Each row of a before or after table is a point. The points were changed in one or more steps. Then noise was added and the rows were shuffled. The steps act on how far a point lies along the listed directions, d1 being the first. What was done? A step turns or swaps two directions, mirrors them in a line or flattens them onto one, adds a multiple of one to another, or multiplies one. Angles are multiples of 10 degrees, from the lower direction toward the higher: turns from -170 to 170, lines from 10 to 170 but not 90. Use the fewest steps. Two steps may share a direction if one is a turn and the other turns, adds or multiplies; they go together, in the order done. Otherwise the lowest direction goes first.

Directions:
(1): [34 42]
(2): [-42  34]
Before:
[[-11 -41]
 [ 43  28]
 [-44 -26]
 [ 12 -38]
 [ 14 -62]
 [-28 -64]
 [ 32  38]
 [-18 -31]
 [-66 -33]
 [  1 -64]
 [-22 -46]
 [-19 -73]
 [  3  23]
 [ 15  -3]]
After, 14 rows:
[[ 32 -50]
 [-50 -56]
 [ 33  41]
 [ 21 -62]
 [ 20  51]
 [  4 -76]
 [ 14  -1]
 [ -5 -67]
 [ 24 -31]
 [  0 -53]
 [-28 -37]
 [ -7 -36]
 [ -5  21]
 [  9 -44]]
Steps: turn d1 and d2 by 20 degrees

Directions:
(1): [  6  -9  58 -30 -57  29]
(2): [-31  56  38  -2  44  33]
(3): [ 42 -30  54   7  45 -30]
(4): [-69 -45  21  35  -1  -9]
Before (14 x 6):
[[-10  51  -2 -29 -20   9]
 [ 18 -13 -44   3  -2 -21]
 [  1 -37  13  -3 -24  -7]
 [ 10  14 -46  -6   6 -12]
 [ 34  -7  -5 -21  -1   2]
 [ 28  22  44 -18  33  18]
 [-24  31 -29  20 -20 -22]
 [-16  23  20  -8   8  20]
 [-42 -35 -14  29   9 -25]
 [-16  19   1  -9  13  26]
 [-37  17  19  13  32  10]
 [ -2  10 -40   1 -17  -4]
 [-39  23   5   6  -1   0]
 [ 28 -56  24   7 -23 -32]]
After:
[[ -6  27 -24 -29 -49  27]
 [-12  -4 -55  -4 -15   6]
 [ -6 -39 -25  17  -2 -27]
 [-32  54 -91 -18 -47   2]
 [-44   8 -51   7 -38  -8]
 [ 31 -19 120  11  72 -20]
 [-47 -30  28  10 -22   3]
 [-14  -1  40   5  28   4]
 [ 84 -40  27   7  72 -50]
 [-54  48 -52   2 -84  13]
 [ 33   6  22 -19  27   5]
 [ -3  -7 -42   7   1 -11]
 [ -3  17  17 -23 -26  29]
 [-39  44 -46 -18 -62  39]]
Steps: multiply d1 by 0.7; turn d1 and d2 by 140 degrees; multiply d3 by 3

Directions:
(1): [  9  33  -3  88 -30 -65  15  18  38  -7  -5 -32]
(2): [ 73 -50  51  -7 -13   2  33  63  18   0  27  18]
(3): [ 57  61   7   8 -52  32   1 -33  -9  25 -37  57]
(4): [ 55 -17  -3   0  23  40 -17 -54  62 -24 -19 -61]
Before, 9 rows:
[[ 105   22   12  -46  -42   66    8  -19  -15   30  -37   82]
 [ -95  -37  -33  -69   70   31  -38  -18  -43  -30    8  -17]
 [  74   32   25   -6  -41   13   25  -24  -28   34  -49   61]
 [  48   24    2  -50  -28   24  -33  -15  -19  -15   -5   69]
 [-105   -9  -35  -67   27    9  -42  -14  -69   -4   34   24]
 [ -14   36    6   35  -46    9  -11   -8   18   -7   -9   18]
 [ -58    5   13   -9   36  -18  -15    8  -10  -18   -9    4]
 [  45    2    6   38    9   27    3  -12   18    0  -23  -19]
 [  73    1   55   23  -54  -20   55   55   17   39   21   36]]
After, 9 rows:
[[-45 -72  14 -13  45 -60  28  49 -30  -3  23 -29]
 [-18   7   0  38   0 -12  17  36 -38  16  -1  18]
 [ 12 -21 -17 -77  26  88 -58 -80   1 -17  -1 -11]
 [-18 -48   5 -56  23 -25 -25  46 -13 -36  46  14]
 [ 20 -45  36  46  -9 -55  46  64  56  10  43 -49]
 [-64  -5  -2  26 -13 -12 -17   8  17 -20   8 -16]
 [ 27   7  -7 -70  14 103 -35 -67 -27 -10 -39  39]
 [  5  23  16 -13  23  26 -21 -34  19 -19 -39   0]
 [-37 -93   3 -47  35 -42  25  96 -35  -2  55   9]]
Steps: turn d1 and d2 by -20 degrees; turn d3 and d4 by -150 degrees

Directions:
(1): [-46 -31 -29 -54  34   4  52  13 -22  51 -23   1  -8 -46  22  46 -35   4
  56   3 -65 -14 -76  15]
(2): [ 32 -70 -34  22  -7  68 -53  26  13  18  17  -6  -7 -51 -13 -13  12  28
  84  -8  25  73  24  14]
(3): [ 31 -48  49  -2 -55  16  25 -60  62 -36  33  20  -5  74  18  37 -32  15
  40  -6 -41  18 -32 -35]
(4): [ 12   7 -58  16  16  32  27  14 -53 -67   9 -20  -5  16 -28 104 -40 -34
 -17 -47 -12  26  50  -6]
(5): [ 66  -5 -13  13 -28  23   5 -40  -7  32 -11 -52 -38  -4  77  22  35 -34
  15 -50  29 -83   2  45]
(6): [ 57 -50  -9 -11  25  39   2  11 -28  23 -95 -32 -15  52  -8 -33 -30  66
 -65   2 -18   6  -8 -23]
Before:
[[  -5   27  -38    5   17   -1  -16   32  -34   26   20   -8    8  -67
    26    2   21  -63    1  -28   36  -16   15   29]
 [ -40   14  -13   -9   51   -4  -32   47  -33    0  -23   21   -2  -37
   -23  -37   14   23   -2   28   11   70   29   33]
 [  20   -8   21   13  -73    7    1  -40   60  -12   62    2  -28   -6
    32   63  -18  -35  117  -30    2    9  -13   36]
 [ -28   -5  -22    2   41    4   -1   35  -46   22  -10   25  -10  -11
   -39   11  -48   17  -20   -5  -25   40   -5  -28]
 [  39   28  -24   76  -38   12  -66   24    5  -25   55  -26    9  -34
   -18  -13   63  -20  -14  -10  114   29   80   16]
 [ -16    3  -61  -12   38   14   16   46    1    7  -10    7    9  -37
   -18   24   -6    6   -7   32  -15   68  -16  -15]
 [  19  -63   62  -32  -50   15   16  -78  101    7   15   45    0   83
    40  -22   -5   64   51   38  -42  -13 -106  -20]
 [ -72   53   11    2   -4  -33  -19   24  -21  -23   34   23   16  -25
   -30   19    2    2   22   46  -20   38   25   -2]
 [ -54  -20  -30    0  -16  -11  -19   47  -35   11   43   43   26  -66
   -21   20   13  -17   89   21   39   49    8   38]]
After, 9 rows:
[[   3   42  -69   16   35    9  -37   74  -66   19  -40  -38  -22  -64
   -37    2   -5  -13   -9  -13   51   28   57   51]
 [  42  -11   -2   -2  -18   11   -5  -17   59   37  -10   -7  -11    1
    42  -23   31   16    3   32    5   14  -35   -9]
 [   8    2   29  -10   -5  -11  -28   -1  -17   51  -54  -20  -14   11
    22  -53   20   59  -17   42  -18  -22   -8    8]
 [  65  -47  -15    2    6   44    5   10  -22   -3  -34  -14   -4   43
     6    6  -39   11  -39  -31  -15   17   -1  -27]
 [  74  -69  -39   27  -15   65  -16   20   -9   17  -19  -48  -16    4
    -6   17   -6   52    0   -6   28   50    8  -10]
 [  46  -72   -6    1  -23   28  -39   33  -42   51  -66   -2   -3   15
    -6  -58    5   57    4   19   42   27    5   17]
 [-127   89  -41  -10   48  -50  -18   55  -12  -26   63   59   46  -75
   -61   -5   39  -29    1   47   32   28    4   28]
 [  19  -13   38   12  -26   -5  -14  -34   22   55   18   22  -29   15
    32  -28   -4   13   21  -11    3  -21  -38  -11]
 [  25  -46   53  -14  -13   19  -21  -29   39   11  -25   20  -20   43
    28  -48    7   58   30   25  -15   51  -20   14]]
Steps: flatten d1 and d2 onto the line at 100 degrees; turn d3 and d6 by -140 degrees; swap d4 and d5
